Every row gives one point. To make a cloud, some directions were put in groups of two or more. Within a group, all points are equally far from the middle, so they leave a hole (a ring in 2 directions, a hollow ball in 3). The other directions are filled evenly. Then the cloud was stretched, turned, moved and blurred a little. How many holes are there, and how many directions does each take, smallest first?

Cloud, 22 rows:
[[  5 -19   8]
 [ 48  17 -13]
 [ -7 -28 -16]
 [  6 -49  33]
 [-16  12 -21]
 [-20 -21  27]
 [-25  33  42]
 [-38 -15  -8]
 [ -7  50  23]
 [-17  42  24]
 [-29  24  11]
 [ -3 -43  22]
 [-18 -36 -19]
 [ 47  16   1]
 [ 16  34 -25]
 [ -2 -32  27]
 [ -6  54 -12]
 [  4 -12 -19]
 [ -1  49  43]
 [-20  44  13]
 [  4 -14  23]
 [ 25  10  36]]
Holes: 0

Cloud, 20 rows:
[[  0  56  -9]
 [  4 -64   3]
 [  1 -67  24]
 [ 34  10 -15]
 [ -4 -13 -36]
 [ 35 -43 -25]
 [  5   3 -24]
 [-11  18   5]
 [-31 -21 -43]
 [-12  -7   5]
 [ 16  -2  45]
 [  9  10  13]
 [-17  25 -18]
 [ 19 -21 -14]
 [ 39  -8 -28]
 [ 17 -18  55]
 [-31  11  25]
 [ 23 -25  35]
 [-22  42   5]
 [ 10 -34   3]]
Holes: 0

Cloud (29 x 4):
[[ 12  -5 -36  21]
 [-25   1   7 -41]
 [ 29  31  12  14]
 [-51  14 -17   8]
 [-40  23 -25  17]
 [ 22 -38 -21 -32]
 [  0   8 -16 -48]
 [ 12  42 -29  -8]
 [ 13  23 -45 -10]
 [ -5  32 -42  10]
 [ 16 -36  34 -30]
 [-52   7 -18   7]
 [ -8 -20  44 -24]
 [ -5 -35 -23 -40]
 [ 39 -25 -20 -12]
 [-52   7   0 -10]
 [ 18 -34  35 -31]
 [-48  17 -17  11]
 [-29  26  20  17]
 [ 33 -21 -30 -13]
 [  7 -33 -27 -38]
 [-36   3  29 -15]
 [ -6 -32 -25 -42]
 [  8  -6 -34  25]
 [ 15  38 -29 -17]
 [-16 -16 -21 -46]
 [-25 -30 -20 -38]
 [ 20  -5   1  33]
 [ 47 -17  -4  -3]]
Holes: 2 (2, 2)

Cloud (28 x 4):
[[-47 -18  46  12]
 [-35  21   9  24]
 [-31 -36 -11 -24]
 [ 20  13  46   2]
 [ 41 -19  14  24]
 [ 24 -24  29  24]
 [ 13  25 -55 -10]
 [ 54 -29 -21  13]
 [ 25  14  38   4]
 [ 45 -21   6  17]
 [ 52   5  24  47]
 [-36 -19  34  16]
 [  1 -26 -40   9]
 [ -7  26  31 -17]
 [ 34 -34  -2   7]
 [-18  29  11 -14]
 [  8   4   7 -48]
 [ 19  52 -21  41]
 [-21  22 -12 -17]
 [ 21 -19  42  30]
 [ 26  11 -25 -34]
 [ -9 -27  19  20]
 [ 20 -20  39 -20]
 [  1 -41  -1  -1]
 [ 56  24  -6  27]
 [-15 -12  12  37]
 [-27  13 -21  -6]
 [ -6 -24 -25  10]]
Holes: 1 (2)

Cloud, 29 rows:
[[ 35  22  21  16]
 [ 43  24  20  -3]
 [-20  19  44  19]
 [-12  -3  10 -49]
 [  7  27 -36  -2]
 [-17   1  54   5]
 [-32 -21  28  17]
 [ -8  31 -16  13]
 [ 14  45  32  17]
 [ 41  41  -4 -33]
 [ 20  54   0 -37]
 [ 25  38 -33 -36]
 [ -5  35  19  26]
 [ -8  29  51  -3]
 [-13 -18  -5 -48]
 [-33 -29  12  10]
 [ 41  10  22  -1]
 [-36  -8  17  14]
 [-23 -33 -18 -28]
 [ -7  25  29 -38]
 [-31  -7  35  19]
 [ 33  41  26   6]
 [ 15   6 -38   3]
 [-31 -18 -14 -28]
 [ 16 -26  19  20]
 [ 19 -20 -35 -38]
 [-11   4  54 -10]
 [  8 -28 -28   5]
 [ 24 -19  -9 -46]]
Holes: 2 (2, 2)

Cloud:
[[-22  12 -19 -62  -1  11]
 [-31 -40  13 -16  36  20]
 [ 19  27 -26  32  32  18]
 [ -3   9 -12 -26  70  34]
 [-14  32 -57  -5 -26  -9]
 [  9  -6  -6 -42  31  53]
 [ 19  14  26  -4  21   6]
 [ 29  35 -19  25 -22  10]
 [  1  42 -14 -68  25   1]
 [-25   9  18 -11  31  56]
 [ 20  43  20 -23   0  21]
 [-14  -1  53   4  -6  13]
 [ 22  16 -34  43  21  26]
 [-33  -9  -6 -41  34  24]
 [ 18 -15  18 -38  -4  36]
 [-37 -26  46  16  27  33]
 [-18   3  26 -10  31 -19]
 [-26 -25 -32  45  -4  11]
 [ 22 -12 -21 -32  -5  -4]
 [ 36  12 -49  -8 -24 -18]
 [-21  36  11 -18  19  22]
 [-20 -19 -47 -28  33  40]
 [-27   8 -31  28 -25  39]
 [ 35   9 -44 -39  -8   2]
 [-15 -41  -5 -14  55   0]
 [ 21   0  11 -31  33  25]
 [-18 -21  42  45  16  30]
 [-26  23   1  28 -13  47]
 [  9 -19  12 -25  34   3]
 [ 22  -9 -34 -10 -20 -10]
 [-23   5 -11  44   3  65]
 [-31  32  20  -6   9 -12]
 [ 26  25   3 -44  29   4]
 [ 12  14  26  32 -10   6]
 [ 17  25 -25 -65  23  11]
 [-23   1  49   0   0   6]
 [-31  18  19  27  -3  -3]
 [-14 -14   2  64   2   8]
 [ 19  -8   1 -40  15  -2]
 [ -8  27  20 -37   8  46]
 [-25  22  17  26  -2 -17]
 [ 19  -4 -42 -29  -7  42]
 [ 12 -16  -8  -1 -60  18]
 [ 31  20 -33  33 -14  -1]
 [ 26  49  -5  11 -20  12]
 [-37  -2   9 -21  50  13]
 [  7   4  17  11  48 -17]]
Holes: 2 (2, 2)

Cloud (54 x 6):
[[ -6  19 -24  56  37   8]
 [ -7   5 -23  28  56 -28]
 [-24 -29  -6  26 -17  -6]
 [ 20  37  -9  45  23  26]
 [ 14   9  12   5 -49   1]
 [ 40 -35   6  11  40 -19]
 [ -1  48 -12   9  -5  26]
 [ 20  -1  50   2  28 -23]
 [ 13   4  17  -2  61  30]
 [-31 -11 -16  41  15  21]
 [ 36  -8  44 -34 -14  11]
 [-38 -32   8   4  18  -7]
 [ 36  25   7   0  28  42]
 [ 47 -19  38  25   7  13]
 [ 48  15  16   2  50  -2]
 [-28 -26 -14  24 -15  16]
 [ 40  -3 -24  49  33  13]
 [ -2  22  39  29  -7 -17]
 [ -2 -26 -13  22 -33 -11]
 [-24  24  37  -4  36  13]
 [-31  12  -6 -43  14   6]
 [ 23   3  43 -38  -2 -18]
 [ 22 -12  55  -3  25  -5]
 [  3 -31   7  50  -7  17]
 [ 37  -1 -20 -41  15   4]
 [  0 -22  -6  17  25 -49]
 [-10 -24  39  14  32 -17]
 [ -6 -25  14  25  24 -39]
 [-35  -1 -37  16  18   6]
 [ -5 -10  -1   1 -48   8]
 [ 26  23  14 -31  29  36]
 [ 41 -36  25  16  31  -8]
 [  8  21   3  21  65 -24]
 [ 15   9  28 -12  43  42]
 [ 11 -31 -29 -12  25  39]
 [ 25 -37   0  48  -8   3]
 [-22 -34  14 -45   3   2]
 [  8  15 -24  60  34 -25]
 [  7   0 -47  33   4 -24]
 [ -3 -23 -15  -9  61  12]
 [ 43  14  -2  27  41  30]
 [ -3  20  35 -32  35  27]
 [ 21 -38  11 -31 -31  25]
 [ 42 -43 -13  -5  17 -13]
 [  1  -5 -13   9  69 -13]
 [ 15  -2  48 -35   2  37]
 [-33 -16 -24  19  -7  22]
 [ 11  49   2  -3  15 -33]
 [ 50  20 -17 -14  -6  15]
 [ 22  23  13   6  63 -15]
 [ 56  18  -8 -10 -11   8]
 [-13  19 -23  53  41   4]
 [-16  30  27  14 -19  24]
 [ 31 -16 -33  20 -23 -13]]
Holes: 3 (2, 2, 2)

Cloud:
[[ -6  26 -22  23 -15 -11   1 -13]
 [  3   0  19   0 -14  53 -19 -50]
 [-51  -6  15  16  44  -3 -24  26]
 [-17 -22  30  -7  -2  47  -7 -34]
 [ -1  41  46 -19   7   4   1 -32]
 [ -6 -27   0  30  31  -4 -10  30]
 [-39   6 -42 -32  22 -51  -4 -12]
 [ -9  38  45  17 -28  23 -23  31]
 [ 10  41  42  11  10   2   0  42]
 [ -9   6  -6  29  53 -25  32  22]
 [-49 -20  20   4  58 -22  -4 -11]
 [  1 -39 -17  -2  37 -12   5   4]
 [ 18  -2  -9 -25   3 -23  -7  -2]
 [ 22  26   9   0 -24  -5 -15 -22]
 [-52  26   9  30  -9  -8 -16  31]
 [-23  -2  -3  23  17  21 -18 -21]
 [-26 -30 -10 -13   2 -51 -38  30]
 [-35  47  -2  -6   2  14   9 -30]
 [ 20 -12  26  31  -5  -9  -2 -31]
 [  8  13  -7   3  29  35  14 -32]
 [ -1  46  43  43 -24  19  -9  23]
 [-54 -15  -5  33  33  29   1  34]
 [-19  38  13 -17  45   2  11 -28]
 [ 25   7  28   0 -46  34  -9  -5]
 [-19 -25 -16  19  58 -12 -15  32]
 [-44   3  30   5  26  12   0 -18]
 [ 17   7  54  26  21  -5 -11  60]
 [ 18  24  31  18  -7  75 -22   0]
 [-34  34  -2  40  14 -44   5 -11]
 [-28  17 -19  24  -2 -33 -19  19]
 [  8  16  74  33   3  49 -41  -2]
 [  5  29  35  30  47   5 -46  18]
 [-41   6 -15   0  23   0 -29  -1]
 [  9  -1  -2  27 -11  41 -61   7]
 [ 18  33   2  -9  -6  -9 -26  19]
 [-14  -2  -2 -13 -31  18   5  13]
 [-27  41  36  23  22 -28 -18  -9]
 [ 10 -29 -46 -21 -20 -22 -21 -19]
 [ 33 -12  48  46   9  15 -46  34]
 [ -9 -17  41  17  -3  40 -59  22]
 [  0 -21  50  43  20  37 -33  73]
 [-13  48  30  14  12 -20  12 -26]
 [-21  34  56  44  24 -26  21   8]
 [ -6 -16  -6  13  48 -12 -35   2]
 [ 13 -16   1  28  40 -11 -32  11]
 [-42  15 -13  22  23 -47 -12  40]
 [  8 -10  24  -1 -27  22  -6  24]
 [-23  10  38 -15  -1  23 -11 -31]
 [-41  21  34  -7  19  11 -26  58]
 [-25  21  16  28  61   9 -11  30]
 [-27 -14  -5  15 -34   6  12 -12]
 [  3  10  30  36  43  -4  26  37]
 [  1   5 -54 -20 -29 -16 -28  -4]
 [-32 -49  -4   2  35  11 -42  65]
 [-27  46 -44  -3  11  17 -27  -9]
 [-12  17  20  18 -34  15 -16  20]
 [  8 -11   9   5 -22 -20 -35   3]
 [ -5  23  28  14 -14  56 -42  -4]
 [-19  37  30  46  -4 -38 -10 -45]
 [-28   4 -39   1  -9   4  28   9]
 [  8 -17 -16   1 -39  12   2 -36]
 [  0  12   8  20  11 -12   0  31]
 [ -1  49  60  -9   7  19 -11   3]
 [-23  23 -15  -3  64  -6   1  -7]
 [-23 -43 -18  14   7  16  14   8]
 [ 14  21   1  -7  12 -17  -5  24]
 [-43  24  37  22  69  12  16  27]
 [ -5   6  44  18 -27  -6 -12 -19]
 [-38 -31   6  33  54   7   8  55]
 [-32 -10 -55  15  39 -56  18  13]
 [ -5  14  30   9  39   2 -49  18]
 [ -9  19  11 -18 -22   3 -15  -1]
 [ 25 -29  44  11  28  20 -29  40]
 [-47   4   3  21  34 -30  31  47]
 [ 19   1  46  29  28  25 -31   3]
 [ 26  33 -10  46  10  31  -2 -32]
 [-33  42  37  17   8   0  -5  29]]
Holes: 1 (2)
